Each row of a before or after table is a point. One or more steps were done to the points. Then noise was added and the rows were shuffled. The steps act on columns, c1 being the first. Name the steps. A step turns or swaps two columns, mirrors them in a line or flattens them onto one, adds a multiple of one to another, or multiplies or shifts one. Angles are multiples of 10 degrees, from the lower column toward the higher: turns from -170 to 170, lines from 10 to 170 but not 90. Use the fewest steps. Two steps may share a column if one is a turn and the other turns, adds or multiplies; they go together, in the order done. Otherwise the lowest column goes first.
In the rows, 128 means zero.

Before:
[[ 82  85]
 [ 62 135]
 [ 52 152]
 [148 114]
 [136 103]
 [ 66  37]
 [177  87]
 [135 133]
 [ 99 133]
 [106 160]
 [121  81]
 [111 150]
 [ 75 123]]
After:
[[135 109]
 [114 150]
 [145 108]
 [160  76]
 [152  87]
 [111 164]
 [132 118]
 [133 129]
 [120 148]
 [147  99]
 [102 179]
 [108 160]
 [116 155]]
Steps: flatten c1 and c2 onto the line at 120 degrees

Before:
[[ 96 137 156]
 [ 79 102  62]
 [143 136  46]
 [135 129  73]
 [134 155 187]
 [136  93  55]
 [106 108  65]
 [129 200 140]
 [118 113 158]
 [136 113 119]
 [134 157 148]
 [130 138 158]]
After (12 x 3):
[[136 128  54]
 [129 129 140]
 [135 127  72]
 [144 129  46]
 [106 127  65]
 [130 128 157]
 [ 96 128 155]
 [133 129 189]
 [117 128 157]
 [ 79 128  61]
 [135 129 149]
 [136 127 119]]
Steps: multiply c2 by 0

Before:
[[133 105 123 104 118 148]
 [140 199  96 144  89 122]
 [100 130 112 147 116 144]
 [ 25 143 119 156 117  93]
 [135 114 103 134 112 139]
 [149  95 108 153 122 134]
 [143 121 178 130 122 104]
 [ 81  97 116 147  87  86]
 [179 121 102 120 133  93]
 [125 175  96 133 102  21]]
After, 10 rows:
[[ 26  92 135 164 110 144]
 [132 144 101 144  93 131]
 [133 161 120 113 110 132]
 [154 113 174 145 119 151]
 [145 154 109 161 118 144]
 [117  23  97 144  78 178]
 [ 93 138 113 155 102 115]
 [ 80 128 126 159  47 177]
 [134  74  98 154  47  87]
 [174 109  93 127 137 162]]
Steps: turn c1 and c3 by -10 degrees; turn c2 and c6 by -140 degrees; shift c4 by 10; multiply c5 by 2

Before, 8 rows:
[[129 128 123 130 108 107 106  90]
 [ 90 113 192 101 100 113 211 121]
 [174 127 107 118 120 139 181 111]
 [135 145 125 125 124 129  96 162]
 [137 182 148 137 138 106 110 133]
 [ 97 122  71 134 104 116 186  88]
 [134 114 169 101  84  41 196 121]
 [130 169 101  86 150  99  96 110]]
After:
[[138 193 144 138 114 134 107 106]
 [ 91  58 173 106 161 155 210 118]
 [135  68 156  90 162 177 196  58]
 [177  90 114 122 139 125 180 143]
 [127 145 124 110 128 171 106 128]
 [ 96  81  88 102 126 180 187 137]
 [131 194 109 159 164 156  98 113]
 [134 167 127 123 131  94  95 109]]
Steps: turn c6 and c8 by 120 degrees; add -0.3 times c1 to c6; add -0.7 times c7 to c2; multiply c3 by 0.7; turn c4 and c5 by -100 degrees

Before:
[[146 184 151 164 118  89 171 139 154 121 129]
 [169 134 158 157 134 152 198 101 109 120 132]
 [110 143 142  82 144 124 114  88 135 176  93]
 [122 101 136 143 108 117 119 122 144 134  81]
 [ 97 102 143 131 118 135 153 139 150  94 148]
 [145  79 148 139 141 102 124 155 117  68  92]
 [152 157 146 119  84 162 136 160 101  94 133]
 [166 131 145 163 160 145 141 141 125 118 131]
 [126  73 142  88 125 141 102  94 155 112 157]
 [123 130 146 156 140  91 122 102 103 124 114]
 [141 103 150 150 112  93 152 166 105 112 127]
 [124 120  98 155 121  71 150 130 126 115 104]]
After, 12 rows:
[[108 100 141 105 163 132 119 139 133 146 132]
 [ 98 130 144 139 136  89 127  97 108 137 126]
 [115 128 149 181 124 145 187 138 126 165 136]
 [115 103 138 129 135 118 125 116 126 113 125]
 [104 181 155 160 143  90 204 136 196 131 136]
 [164  73 144 103 140 140  78 103 118 138 128]
 [160 144 143  89  87 127  77  77 141 105 118]
 [101 120  97 138 133  75 163 125 120 134 128]
 [149 154 145 140 190 166 152 159 123 119 132]
 [121 133 159 182 139 152 247  99 115 139 126]
 [120 101 145 157 156  92 170 162  88 122 138]
 [130  85 148 152 169 104 147 152  84 178 136]]
Steps: turn c1 and c4 by 60 degrees; add 1 times c4 to c7; add 0.7 times c2 to c9; turn c5 and c10 by 130 degrees; add 0.3 times c3 to c5; flatten c8 and c11 onto the line at 10 degrees

Before (11 x 12):
[[155 193 176  99 107  78 139 129 127 154 157 112]
 [106 103 118 139 173 150  82 143 156 186 166 119]
 [186 153 129 151 100  62 101 148 131 164  96 133]
 [104  77 130 141 137 153 113  95 163 186 158 143]
 [127 172 141 146  64 111  97 138 100 131 159  90]
 [125 131  96 118 160 161 127  96 145 162 155 115]
 [ 98 126 114 125 125  73 154 150  82 121 171 167]
 [ 83 116 101 119 124  37 163 119  98 115 208 107]
 [143 143 135  77  96  86  92 132 126 146 126 123]
 [103 116 108 106  94  56 200 174 107  94 201 113]
 [ 61 109 121 117 177 130 154 114 162 173 124 119]]
After:
[[158 187 155  76 141 121 129 168 150 124  98  89]
 [166 148 193  94 120  90 141 205 157 121 117 136]
 [ 41 163 121 117 129 129 137 115 158  82 126 149]
 [197  68 159 155 114 139 121 135 168 109  65 103]
 [106 162 119 137 135 109 111  86 170  75 161 118]
 [109 167  88 119  97 109 137 152 157  99 149 121]
 [115 110 144 124 145  73  95 118 134 172  87 164]
 [133 117 147 109 171  41 156 112 101 158  90 196]
 [ 96 154 156 124 164  24 154 124 131 164  69 159]
 [165  76 149 148 180  92 160 153 135 153 127  89]
 [ 87 106 105 140 107  95 124  94 173  78 151  85]]
Steps: mirror c1 and c5 in the line at 160 degrees; add 1.5 times c4 to c8; turn c2 and c8 by 110 degrees; turn c3 and c6 by 30 degrees; turn c6 and c11 by 70 degrees; turn c7 and c12 by 80 degrees; turn c9 and c10 by -110 degrees
